Rows are points. Each copy is the shape, with its points in the same order, turned, moved and blurred by noise. Say if it was mirrored as well.

Shape, 8 rows:
[[ 26.0 -12.3]
 [ 15.5  -0.7]
 [-12.3  13.8]
 [  2.9 -15.3]
 [  0.1  -8.4]
 [-30.5   4.8]
 [ -8.1   3.7]
 [  6.0 -11.8]]
Copy 1:
[[ 26.6  -3.4]
 [ 14.4  -3.9]
 [-16.9  -4.9]
 [ 10.2  16.4]
 [  6.0   9.1]
 [-24.8  12.9]
 [ -6.0   3.6]
 [ 12.9  10.8]]
Copy 1 is: mirrored
Copy 2, 8 rows:
[[ 25.9  10.2]
 [ 10.7   9.5]
 [-18.8  -1.2]
 [ 13.1 -10.5]
 [  6.9  -8.0]
 [-24.3 -20.1]
 [ -9.1  -4.8]
 [ 12.2  -5.0]]
Copy 2 is: only turned
Copy 3, 8 rows:
[[ 19.9  28.9]
 [  5.7  22.9]
 [-18.3   3.0]
 [ 16.1   5.5]
 [  7.6   7.4]
 [-15.2 -17.4]
 [ -7.0   2.6]
 [ 12.2  10.4]]
Copy 3 is: only turned
Copy 4 (8 x 2):
[[-23.4 -15.7]
 [-14.9  -1.4]
 [  9.3  17.9]
 [  0.1 -13.5]
 [  3.6  -6.5]
 [ 29.0  13.7]
 [  7.2   8.2]
 [ -4.1 -10.3]]
Copy 4 is: mirrored

Shape:
[[  3.4  15.5 -21.7]
 [ -3.8  14.1 -26.7]
 [  9.0  -1.0 -27.8]
 [  5.9  21.4 -19.6]
 [  8.3  -8.2  -4.5]
 [-22.3  -9.3   3.0]
 [-11.6   0.3   2.5]
 [  7.1 -19.6  14.8]]
Copy 1, 8 rows:
[[ 17.6  16.4  -8.1]
 [ 22.7  11.1  -2.2]
 [ 23.6  -2.6 -16.8]
 [ 15.6  17.4  -8.8]
 [ -3.9 -10.0  -8.0]
 [ -1.0 -12.4  22.5]
 [ -2.4  -5.4   9.5]
 [-19.2 -18.2  -1.6]]
Copy 1 is: mirrored
Copy 2:
[[-11.9 -17.8   1.5]
 [-19.3 -16.4  -2.5]
 [ -2.6 -18.9 -13.0]
 [-11.5 -19.9   8.3]
 [ 10.1   0.4  -5.5]
 [ -9.6  24.2  -7.5]
 [ -5.6  14.6   1.9]
 [ 23.1  18.3  -4.3]]
Copy 2 is: mirrored

Shape:
[[ 11.6  17.3  10.0   0.5]
 [ 12.8  -3.7   9.7  -3.7]
 [ -4.6 -21.8  -8.2   0.0]
 [-17.6 -27.9   1.1 -13.1]
 [ 12.2  -4.9  -5.3 -11.3]
 [ 10.6  15.7  -3.1   7.0]
 [-27.2 -30.8  17.9 -11.1]
 [  4.9  18.4   5.2  -0.1]
 [ 18.7   5.1   6.4  11.8]
 [ -2.8 -24.9 -12.4   3.3]]
Copy 1:
[[-13.7   1.1 -11.7 -14.9]
 [ -6.5 -14.6  -8.4  -4.1]
 [ 15.3  -7.0  -4.6  18.1]
 [  0.1  -9.4   4.1  33.5]
 [ -3.3  -8.9 -22.4   6.0]
 [  0.7   9.1 -15.2 -13.7]
 [-10.4 -15.1  21.3  36.0]
 [ -7.1  12.0 -11.1  -9.6]
 [ -1.5  -6.8  -8.9 -17.7]
 [ 16.7 -14.0  -4.5  17.4]]
Copy 1 is: only turned
Copy 2:
[[-14.3   5.7  19.4   2.7]
 [ -0.6  -9.6  20.2  -1.4]
 [ 20.1 -17.4  -4.6   2.1]
 [  7.9 -32.3 -14.7  12.5]
 [ -1.2 -11.7   9.0 -10.7]
 [ -6.1  12.7   8.3  -6.4]
 [  3.4 -30.2  -6.9  31.8]
 [-17.4   8.0  13.1   0.1]
 [  4.3  10.2  23.0   0.5]
 [ 18.1 -12.6  -5.1  -5.1]]
Copy 2 is: only turned
Copy 3 (10 x 4):
[[ 23.8 -21.6   4.7  -8.3]
 [ 15.3 -13.0   1.1  10.1]
 [ -7.4   6.9  -4.7  11.2]
 [-16.4   7.2  18.3  17.5]
 [ 17.9   2.6   3.6   4.2]
 [ 14.7  -9.0  -7.1 -13.1]
 [-27.3  -5.6  27.2  18.8]
 [ 17.4 -17.2   5.1 -14.1]
 [ 19.8 -19.5 -13.0  -0.8]
 [ -7.6   6.9  -6.4  12.4]]
Copy 3 is: mirrored
